Every row gives one point. Each table stands for the endless flat space through its points: a line for two points, a plane for three, and so on. Write the one point that lies in both, or say that there is none.

First, 2 rows:
[[ 45   9 -16]
 [ 31  -5  -8]]
Second:
[[ -1   2 -11]
 [ 15 -10  -9]]
They share: no point

First, 2 rows:
[[ -2  -8 -26   5]
 [-12   2 -16  30]]
Second (2 x 4):
[[ -1  -7 -20  13]
 [-13  -1 -29  28]]
They share: no point

First:
[[-28 -35 -15 -42]
 [-19 -26 -33 -21]]
Second (2 x 4):
[[-15 -37 -31 -32]
 [-43  -5 -15 -16]]
They share: [-22 -29 -27 -28]

First:
[[-25 -32  23  10  17   8]
 [ 21 -13  16  14 -12 -16]
 [ 23 -40 -11   6  13 -12]
 [  7 -15  36  34   8   4]
 [  5 -26  17  14  -3  -8]]
Second (2 x 6):
[[ 23 -25   0   7  10   4]
 [ 24 -24  -6   1  17  12]]
They share: [ 21 -27  12  19  -4 -12]

First (3 x 8):
[[ 22  -3  -3  16  38 -23  19   4]
 [ 16  -3  -7  32  36 -13  31  -6]
 [  2 -43   7  26  13   2  14 -11]]
Second, 2 rows:
[[  7 -23   8  22  18  -7  11   4]
 [ 25 -20 -16  25  30 -31  29  -5]]
They share: no point

First (3 x 9):
[[  5  -3 -28   9   5   9 -23  17   5]
 [ 25  43 -21  16  11  32 -28  10 -23]
 [ 21  47 -11  26  11  34 -18  12 -39]]
Second (4 x 9):
[[ 16  10 -26 -36 -12  13 -53  -4 -42]
 [ -3  12 -24 -24 -15  14 -38  -7 -25]
 [ 19  31 -27  34  11   5 -13  -2  16]
 [  2  17 -25  -2  -4  16 -28   1  -9]]
They share: [ 16  19 -27  10   8  20 -28  13  -5]

First, 3 rows:
[[  8 -11   9 -11 -36  24 -21  32 -23 -25 -26]
 [  2 -16   8 -15 -36  26 -24  37 -26 -18 -19]
 [ 38 -26  -1 -11 -16  -6  -1  22  -3 -10  -6]]
Second:
[[ 32   4  29  21 -19   4  -8   3   7 -32 -19]
 [ -2  -8   9 -24 -30 -16  27  46 -43   7   2]
 [ -6 -51   8 -39 -10   2  21  13  11   0  37]
 [  5 -19  22 -27 -47 -10   8  45 -34  -9  -5]
 [ 10 -36 -15 -28 -14  -4   7  38 -19  -5  -6]]
They share: no point

First, 5 rows:
[[ 42 -50 -14  19 -18 -44  17  31 -48  28  31 -47]
 [ 33 -25 -10  52 -38 -38  28  14 -46   5  31 -46]
 [ 25 -31 -23  43 -32 -36  19   2 -29  22  22 -37]
 [ 42 -42  -7  26 -25 -41  22  34 -52  11  34 -51]
 [-11 -21  37  36  -7 -53  67 -10 -70  15  31 -20]]
Second (3 x 12):
[[-14 -12   9  10  -7  -5  29   6 -15 -10   1 -23]
 [-10 -16   4  16 -13 -13  29   1 -17  -5   6 -24]
 [ -4  -6  13  10 -15 -15  25  18  -1 -22  -9  -7]]
They share: [ -2 -24  -6  28 -25 -29  29  -9 -21   5  16 -26]

First, 2 rows:
[[-15   0   9  17 -17 -25  -8 -25  -3  -7   2   8]
 [-15 -12  19  11  -7 -21   2 -13 -11   9  -2  14]]
Second:
[[-14 -35   3   0  22  -5  36  19 -35   8  -8  35]
 [ -9 -23  54  13 -19 -28 -43 -26   2  27 -22 -26]
 [ -5 -52  34   3  29 -48  -8  14 -27  27 -23  -5]
 [-40 -13  57 -26 -12 -21  10  -3 -19  12   2   3]
 [ 18 -54  35  14  38 -64 -12 -13 -28  13 -29  14]
 [ -9 -55   3  -3  45 -21  31  38 -36  26 -24  20]]
They share: no point

First, 4 rows:
[[  5 -19  -5 -17   1 -33 -48 -10  32 -33   9 -13   2  37]
 [-17   3 -34 -35  -6 -14 -51  10  28 -14 -14  -3  15  44]
 [ 19 -20   3  -2  14 -42 -45  -3  32 -38  11   0 -13  43]
 [ 15  13 -12   7  14 -10  -3  24  12  14 -40  -5  -5   6]]
Second:
[[ 19   1 -32  -1  14 -30 -13  28  36   8  -8  -3  -7  44]
 [ 13   2 -24  -4  12 -25 -21  22  29   0 -14  -1  -5  37]]
They share: [  7   3 -16  -7  10 -20 -29  16  22  -8 -20   1  -3  30]

First, 6 rows:
[[-56   0 -17  23 -18 -24 -33 -37  -3  -2 -13  11   0 -25  11  21  22  15]
 [-47 -27 -12  44   1 -17 -34 -31   0  -7   2  -1 -30 -35  16  17   7  11]
 [-67 -44  -9  21  -1 -43 -53 -10  -6   4 -13 -14 -49 -63  30  -9  13  28]
 [-48 -71  13  36  -3 -49 -13  -4   0  -9 -16  -9 -71 -52  15 -27  30  33]
 [-26 -48  17  14  -1 -58 -32   2 -42 -15  -1 -16 -63 -51  45 -26  -2   7]
 [  2  32 -10  49 -55  15   2 -43 -36  -2 -22  28  26  27   5  46   5 -17]]
Second (5 x 18):
[[-49 -30  34  11 -15 -31  -3 -27 -59  30 -28  -6 -36   9  30 -12  57 -12]
 [-31  -5  10  31 -29 -48   7 -44 -33   6  -6   9  -4 -13  27   2  -9 -13]
 [-10  19 -11  50 -38 -41  10 -41  -3 -12   0  13  14 -37  16  18 -56  -9]
 [-45 -50 -21  18  -9 -51 -57 -24 -12 -53  12  24 -33 -31  19   3  37  42]
 [-26 -11   5  26 -16  -3 -10 -19 -21  -4 -24   9 -44 -19  26  -2  32  19]]
They share: [-31 -17   1  28 -20 -30 -17 -23 -21  -9 -12   6 -22 -22  18   5  15   8]

First (5 x 20):
[[-22 -13  36 -19   2 -42   8  -7  -3   4  -1  44  -2   4 -25 -36 -15  27
   -5 -41]
 [-64   9 -14 -12 -39 -10 -11 -13  -6   1 -10  49   2  16 -18 -13  18  13
  -12 -45]
 [ 31  -2  34  13  10 -53  13   6 -12  18   7  24 -35   1 -44 -53 -21  21
    8 -39]
 [  6  44 -34  37 -49 -26 -26 -12 -40  12  10  16 -43   8 -31 -37  34   9
   16 -33]
 [-16 -15   4 -41 -16   8 -16 -29 -19   6 -27  26  24  70 -45  16  23 -37
   39  19]]
Second (5 x 20):
[[-35   3  10 -34 -33 -24 -15  -6 -52  -2   5  27 -16  20 -44 -30  20  23
   36 -19]
 [-26   8  -1  -7 -39 -34 -19 -12 -37 -21  14  15 -38  29 -40 -35   9 -10
   30 -14]
 [-21 -11  14 -16  -2 -31  -7 -30 -40 -24  -4  20 -21  47 -45 -56  24  13
   57 -51]
 [ -9  -9  14 -13   5 -22  13 -27 -24  -6 -16  31  -6  42 -42 -53  19  23
   47 -59]
 [  5 -30  13 -12  37 -40   7 -25  -1  23 -29  24  10  33 -38 -37  38  37
   24 -82]]
They share: no point

First (3 x 24):
[[-48  -8   5 -10  -7   2  25 -12   4  13   6 -20 -16  33  -9 -28  15   3
    9  32 -53 -22 -30 -33]
 [-37  16  -6  18   2  16  41  -3 -18  27  21  -8 -24  -1 -34  -9   6  25
   13  18 -26 -26   8  -6]
 [-35  30 -14  30   4  22  53   5 -30  35  31   2 -32 -15 -46  -3   4  37
   19  10 -16 -30  24   6]]
Second (5 x 24):
[[ -2   4 -16  -5  10  23  25 -38 -12  24  29  -1  -3  33 -32 -26 -26  39
   -1  40 -35   2  23 -24]
 [-26  -2  17  17   1  25  11  -3  -4  27  14 -43 -16 -15 -35 -14 -10  -4
   -8  23 -21 -22  23   2]
 [-17 -35  23  31  44  15 -10 -19 -14  25 -34 -59 -10 -14 -16  30  26  11
    0 -15  13 -55 -19  14]
 [ -2 -46  45  41  25  11 -41  -9 -26  71   2 -73 -42 -17 -21  -6  46  -2
   20 -11  -5 -78  15  40]
 [-16 -28  25  25  27  27  -5  -3 -10  31  -8 -55 -16 -17 -23   4  14   0
    4   9  -9 -48   1  20]]
They share: no point

First:
[[-40  51   4 -66 -27  48 -20 -12 -45 -28  37 -22  34  -7 -13 -24  -1 -42
   43 -38 -25  -4  15 -18]
 [-45  11 -14 -51 -16   6 -21  65 -18  -3  19 -43  27   9 -58 -30   3  12
   16 -19  37  -4  40  -7]
 [ 18  28 -24 -62 -42  22 -24  -2 -30 -19  46 -39  -3 -33 -12 -13   8 -54
   36 -43 -23   2   1  15]
 [  7  40 -34 -55 -70  38 -15   4 -33 -56  28 -32  17 -22 -10  -6  34 -44
    9 -31 -19  -9  16  -1]
 [ -3  18 -20 -42 -24  12 -10  21 -27  -5  37 -22 -18 -16 -20 -11  -2 -31
   24 -48   2   7  14   3]
 [-77  67   6 -61 -43  72  -9 -10 -50 -63  11 -17  78  18 -19 -35   9 -28
   26 -18 -25 -13  36 -42]]
Second, 6 rows:
[[-21  16  -5 -64 -20  62  -2  53 -18 -16  31  -2  37  16 -10 -41 -32 -41
   24 -26   0  -4  16 -21]
 [ 10  28 -20 -36 -59   3 -28  22 -21  27 -44 -44   7  64 -45 -29   3  10
   71 -59  15   2  40  31]
 [-45  48 -32   2  -7  19   3  20 -29 -43  18 -42  20  10 -46   5 -24  -2
   -3 -51   1  -6  31 -10]
 [-67  86 -19  11   0  -8  12  13 -27 -37 -16 -76  14  12 -85 -24 -49  41
  -17 -39  -4 -16  28   6]
 [-48  20  -7 -36 -12  34  43  27 -42 -40  23 -12  18 -28  -7 -61 -43 -29
   -8 -10 -14  10  21 -28]
 [ -4 -12 -47 -17 -58  28  -4  -9 -29 -10  21 -16  13  17  -7 -12  39 -43
   42 -56   2  -2  38 -18]]
They share: no point

First, 3 rows:
[[ 30 -19 -18  -9   5   3 -52 -27 -18  -9   9  22  -8   3 -22  43  47  27
   28 -16   9 -23 -23 -29]
 [ 25 -42 -43  36 -10  16   2 -19  20 -25  -1   3 -13  26  -5 -11  -6 -19
   14  22  36  -5  20 -14]
 [ 26 -23 -26  15  -7  -1 -28 -35  10  -5 -11   2 -24  19   6  19  19   7
   36  12  33 -23  -3  -5]]
Second (3 x 24):
[[ 32 -47 -26  25  -7  12 -16 -27  12 -11  -7 -11 -26  12   9   9  26  -8
   21  17  24 -33 -12  -7]
 [ 24  -7  -6   5  25  20 -20 -31   4 -11   5  17 -10  36 -23  29 -10  32
    9  13  32  -1   0 -15]
 [ 42 -29 -43  30 -15   2 -39 -34  -6 -11 -18  14 -14   6  -7  20  23  10
   44  -6  42 -29   1 -13]]
They share: no point

First (7 x 24):
[[ 22 -26  28  20 -41 -25  -4 -25  13 -21   3  -9  33   3  11 -21 -20  34
   19 -13 -37 -20 -22  -3]
 [ 16 -24  26  58 -11 -21 -24 -11   5 -11   1  17   7 -27  49 -57 -46  28
   35 -17 -27 -28 -24   3]
 [ 24 -30  -8  -4 -29 -48  23 -17  10 -11  40 -29  65  11   8 -20  -6  43
    0 -23 -44 -18   6 -35]
 [ 15 -24  43  54 -39 -30 -39 -15  26 -44  -3  10   1 -41  22 -45 -28  31
   48 -16 -49 -55 -50  43]
 [ 48  -3  68  64 -37 -12 -24 -31  27 -41 -30  35 -28 -25  42 -32 -46  12
   46 -42 -17 -16 -48  -1]
 [ 59  -1  28  47  -7 -18  34   2  19 -22  21  32   5   6  76 -42 -43  30
    1 -72 -18   5 -16 -72]
 [ -2 -45  -8  -3 -22 -15  21 -10 -17  21  25 -30  80  41  17 -27 -20  52
  -14  13 -35  -1  10 -30]]
Second:
[[ 40 -36   7  11 -29 -48  -5   0  24 -36   4  -5   6  -3  25   0 -48  31
   15 -14 -41  -2  -3  -7]
 [ 16  -9  45  48 -10 -25 -19 -43 -22 -24  13  16  47 -24  12 -46 -28  18
   41 -39 -21 -35 -41 -29]
 [ 26 -20  30  33 -16 -35 -14 -25  -3 -30  10   7  30 -17  16 -26 -37  23
   30 -29 -30 -22 -26 -19]]
They share: no point

First:
[[-40  51  12   2  -6 -40  -1  13   5 -32 -14  29  53  11  44  -1 -44  27
   -2 -40  -1 -28  34 -41]
 [-47  72   5 -10  21 -27   0  34   9 -21 -30  31  64  23  55  -7 -41  25
  -11 -48  22 -27  35 -51]
 [-58  52  19   6  29 -49  12  16  -4   1 -26  39  66  19  58  13 -51   0
   -7 -29   4 -37  24 -34]
 [-19  20  44 -10  37 -40   2 -10   2  -1  11  27  28 -10  17  14 -58   8
   29  18  -5 -61  14  10]
 [-39  91  10 -14  22 -18  -5  35  24 -18 -34  33  71  19  59 -33 -50  34
  -14 -57  25 -38  35 -64]]
Second (7 x 24):
[[-41  60  67 -12  19 -32 -16  13 -12 -38 -13  40  63  -7  26  39 -64  42
   -7  18  41 -11  16   4]
 [-57  48  29 -26  47 -22  10  27 -26 -72 -15  32  81 -39  14  75 -90  18
    5 -22   9 -33  18  18]
 [  8  28 -32 -62  33 -88  -1 -18   2  -6 -65  19  10  33  80   5 -14  60
   55 -17  45  34  42  -4]
 [ 29  12  35 -31  27 -64 -25  11  -7   1 -28   3  34  52  45  11 -36  92
   35  41  81  46  55 -42]
 [-61  61  26  -1   0 -30 -21  -9  20  -7   3  44   6  11  37 -13  13  -1
    1 -12   3 -46   3  16]
 [-51  48 -29 -56  65 -59  26 -28 -24 -24 -72  54  33 -31  44  29 -50  45
   25 -19  21  12  13  15]
 [ 17  15  51  -7 -12 -30 -29  63   6 -47  32 -19  46  56  30  39 -40  32
   21   2  39 -23  60 -30]]
They share: [-31  30  11 -18  23 -29  -2  20  -5 -31  -2  19  30  11  23  25 -31  23
  15 -10  16 -25  31  -9]

First (4 x 24):
[[ -4  20  47  -7 -35  -1 -52   6 -32  22  28 -43 -56 -41 -15  66 -30  28
  -31  25 -42  57 -42  19]
 [-19  21  31 -10 -30  -2 -40 -16 -30  16  20 -16 -36 -27  -8  44 -31  22
   -1  12 -31  42 -22  13]
 [-28  31   0   3 -48 -23 -36   8 -48  39  37 -15  -9  -8 -41  27 -70  18
   16   8 -70  24 -40  46]
 [-49  30  -2  -8 -25 -12 -14 -50 -34  17   7  34   5   4  -4  -3 -41   8
   60  -9 -23   9  10  16]]
Second:
[[  0  28  32  21  -3  15 -71 -24 -59  35  20  14 -30 -56  -3  38 -46  10
    1   2 -40  16 -11  25]
 [  3  39  61  39  13  11 -51  -4 -73  20  28   2 -42 -60   2  63 -63  30
    7  24 -57  -8 -17  21]
 [  2  28  23  19  12   8 -67 -16 -63  19  15  13 -39 -62  13  29 -54   1
   -3   8 -39  13  -1  34]
 [-27  41  79  27 -35   9 -27 -22 -45  44  32  -4 -20 -20 -34  79 -33  54
   31  14 -55   8 -41  -9]]
They share: no point

First:
[[  6 -37  -7 -19 -11  42  -2  -1  33 -16  21 -10 -18 -20  33  -6 -16 -24
  -16  16 -36 -24  16  38]
 [ 15 -42 -29  -5 -12  40  14   1  28 -15  24 -12 -38 -10  13   5  -5 -23
  -14  24 -32  -8  23  24]
 [ -1 -56 -33   5 -26  54  24  13  38 -27  40 -14 -28   4  27   1 -11 -37
  -20   8 -46   4  21  24]
 [ 50 -15 -28 -19  16   7   0 -23   7  13  -4  -8 -65 -35 -22  21  10   2
    2  60   2 -27  31  17]]
Second, 6 rows:
[[ 16 -17 -49 -37  16  31 -24 -32  12  34  12  19 -43 -24   3  24 -49 -38
    7   3   0 -33  44  40]
 [-17 -38 -19 -11  -5  42 -17  -8  40  20  11  -5 -41  -4  30  44 -11 -42
  -10  33 -29 -11  49  71]
 [  4 -43   9   0 -26  12  31  29  42 -10  19 -39 -27 -21  22  27  34 -24
   -2  49 -23  -9  23   9]
 [ 21  -3 -67 -53  17  24   2 -26  20  45  20   7 -51 -42 -13  21 -41 -43
   20   9   6 -39  31  16]
 [  0 -43  33  25 -17  35  18  -8  55 -20  53 -19  -3 -25  34  -1  12 -39
   -2  65 -13 -13  20  50]
 [ 18 -22 -23 -16  -1  32  22 -11  22  13  28  -5 -17 -42 -10   0 -13 -37
   21  20  11 -24  31  13]]
They share: [ 17 -29 -11 -14  -3  17   1  -9  29   5  26  -7 -31 -25  18  17 -12 -30
   1  32  -9 -26  26  24]
